Every row gives one point. To make a cloud, some directions were put in groups of two or more. Within a group, all points are equally far from the middle, so they leave a hole (a ring in 2 directions, a hollow ball in 3). The other directions are filled evenly. Then the cloud was stretched, turned, moved and blurred a little. Count the holes, and give their numbers of directions, smallest first.

Cloud (20 x 3):
[[ 6.5 -4.7  1.1]
 [ 2.9 -4.9  3.8]
 [ 0.6 -3.4 -1.6]
 [ 2.1  5.9 -3.7]
 [ 1.4 -6.3 -7.4]
 [ 4.4 -1.2 -5.6]
 [ 5.3 -4.2  2.4]
 [-1.7 -2.4 -9.7]
 [ 4.4 -0.6  6.4]
 [ 5.6 -0.4 -0.9]
 [-0.8 -2.1 -3.9]
 [ 6.9 -5.7  5.9]
 [-1.7 -0.8  2.8]
 [-0.4  1.8 -3.0]
 [-0.6 -1.9 -5.7]
 [ 0.7 -5.4 -9.3]
 [ 6.8 -4.2  0.7]
 [ 6.7 -4.3  5.1]
 [ 2.8  4.0 -7.7]
 [ 1.2  5.8  1.7]]
Holes: 0

Cloud (27 x 4):
[[ 4.3  3.6  4.9 -1.1]
 [-1.5 -6.2  1.1 -5.4]
 [-1.6 -8.2 -1.1  0.1]
 [-5.6  1.9 -1.3 -5.9]
 [ 2.4 -0.6  0.0  6.9]
 [ 1.8 -3.3  6.2  2.8]
 [ 2.7 -3.7  4.2 -7.1]
 [ 1.3 -6.0 -0.4  6.2]
 [-1.4  4.9 -4.7 -3.2]
 [-4.4  5.1  0.9 -8.0]
 [ 3.7  0.0  5.3  1.9]
 [-2.5 -5.9  5.0  4.8]
 [-2.1 -5.8  1.4 -6.0]
 [-5.5  5.8  3.0  3.1]
 [-3.2 -8.0 -0.9  1.6]
 [ 2.7 -5.5 -3.0  0.7]
 [-3.5  7.3  3.0  2.2]
 [-4.6 -0.9  3.0 -8.3]
 [ 2.6  4.9 -2.5 -5.5]
 [ 1.2  3.2 -0.3  6.3]
 [-3.8 -2.0  8.6 -1.4]
 [-3.3  5.9  0.3  5.2]
 [-7.6  0.9 -0.8  4.7]
 [-2.3  8.7  4.2 -4.2]
 [-1.9 -2.4  8.3 -5.8]
 [-2.9 -6.8  3.4  5.4]
 [-3.9 -7.9 -0.7  2.0]]
Holes: 2 (2, 2)

Cloud (27 x 4):
[[ 0.7 -3.8 -3.5 -6.0]
 [ 7.0 -4.9  2.1 -1.3]
 [ 6.9 -4.9  0.8  1.0]
 [-5.2 -2.0  1.3 -2.5]
 [ 4.5 -5.2  4.5 -2.2]
 [ 2.0  4.0 -7.6 -3.3]
 [ 3.7  0.7 -8.9  1.7]
 [ 1.4 -4.9 -4.2  4.0]
 [ 6.3  5.9  0.4  1.5]
 [-0.2 -4.2 -4.6 -2.9]
 [-2.8 -1.1  0.5  9.0]
 [-6.2 -0.5 -1.4  4.9]
 [-1.6 -4.7 -3.5  3.1]
 [ 6.4  5.6  0.3 -2.3]
 [-3.2  5.3  1.9 -2.4]
 [ 8.1  4.5 -0.7 -0.1]
 [ 5.4  5.5 -3.7  6.4]
 [-5.4  5.5 -2.1  1.4]
 [ 9.5 -0.1 -2.1  0.5]
 [-2.0  4.1 -1.0 10.1]
 [-2.6  5.6  1.8 -2.6]
 [ 5.2 -2.5 -6.4  3.5]
 [-4.2  6.1 -4.5  5.1]
 [ 2.3 -4.2  0.3 -8.1]
 [ 3.6 -1.7 -3.7 -8.1]
 [ 0.9 -4.5  1.7 -7.3]
 [ 8.8 -3.2 -0.2 -1.2]]
Holes: 2 (2, 2)

Cloud (49 x 6):
[[ 6.9 -2.2  2.6 -1.8 -7.9 -1.3]
 [ 0.7 -7.9  6.8  2.7 -5.3 -4.2]
 [ 1.7  4.1  1.7  5.6  4.1  0.1]
 [-1.6 -1.6  3.2 -8.0 -3.8 -1.9]
 [ 6.5 -1.0 -0.2  7.2 -1.9  2.5]
 [ 2.6  3.5  3.7 -7.1  2.6 -4.4]
 [-3.6 -3.8  0.6 -6.2  0.9 -8.6]
 [ 2.4 -8.2  4.4 -3.8 -7.0 -1.3]
 [-4.7 -2.1  4.6 -3.3 -2.0 -7.6]
 [ 0.5  0.5  2.9 -8.3  3.4 -5.2]
 [ 1.5 -1.0  7.1  5.8 -8.6  4.4]
 [ 7.8  0.5  7.2  3.0 -5.2  4.0]
 [ 3.2 -5.7  4.6  1.1 -8.7  3.0]
 [ 3.2 -4.7  1.4  7.2 -2.2 -3.5]
 [-1.5 -2.3  5.7  0.7  5.0 -1.9]
 [-0.4 -6.8  1.5  5.0 -4.0  3.6]
 [ 1.1 -7.2 -4.0 -2.9  1.2  1.6]
 [ 3.0 -0.7  8.5  1.0  2.2 -0.7]
 [-2.6 -5.9  9.7 -1.0 -1.1 -0.3]
 [-1.3 -2.6 10.6 -1.4 -1.1  3.4]
 [ 8.3 -3.1  3.4 -4.2  0.7 -2.1]
 [ 1.3  6.2  6.9  1.0  0.2  6.1]
 [ 6.3  2.0 -4.8  0.5 -2.7 -1.2]
 [ 5.5 -3.1 -4.9  0.2 -0.8 -8.0]
 [-1.3  0.7  4.8 -4.1 -6.2 -6.3]
 [ 4.6  4.8  6.3  6.2 -3.3  6.2]
 [-5.1 -3.2  7.7 -1.0 -2.2 -4.9]
 [ 7.2 -4.4  4.2 -4.3  1.3 -1.1]
 [ 3.2  1.6  2.5 -8.2  2.9 -4.8]
 [-0.6 -1.1  1.4 -5.8 -6.2 -0.9]
 [ 4.6 -6.0  5.3 -0.4 -8.7 -0.7]
 [-1.1 -4.7  8.9  0.0 -3.7  6.4]
 [ 3.0  6.5  3.8 -1.7 -6.3 -2.1]
 [ 6.3  0.5 -2.2 -2.9  0.7 -9.3]
 [ 7.4 -1.5 -1.6  5.8 -0.8  1.6]
 [-3.1 -0.7 -3.6 -1.8 -1.3 -2.7]
 [ 4.1 -4.2 -0.4  7.4 -2.8 -0.9]
 [-2.4 -7.0  5.2  4.3 -2.6 -4.5]
 [ 7.7 -1.5 -4.3 -1.4  3.4 -6.4]
 [ 2.8  4.9 -4.3  1.4 -1.5 -3.6]
 [ 2.1 -4.8 -0.9 -5.3 -0.8  4.0]
 [-1.3 -5.6 -4.4 -3.6  0.1 -8.4]
 [ 7.6  1.7 -5.0 -0.8  2.2  0.5]
 [ 2.6 -1.1 -3.4 -5.6  2.6  2.8]
 [-0.3  5.1  7.1  1.6 -7.9 -0.3]
 [ 5.8 -2.7 -0.3 -1.7  1.5  6.1]
 [ 9.4  0.9  1.9 -1.4 -3.4  2.9]
 [-3.9  0.7  8.1 -1.1 -2.5  5.0]
 [-1.0 -8.1  9.0 -1.5 -1.7  0.2]]
Holes: 3 (2, 2, 2)
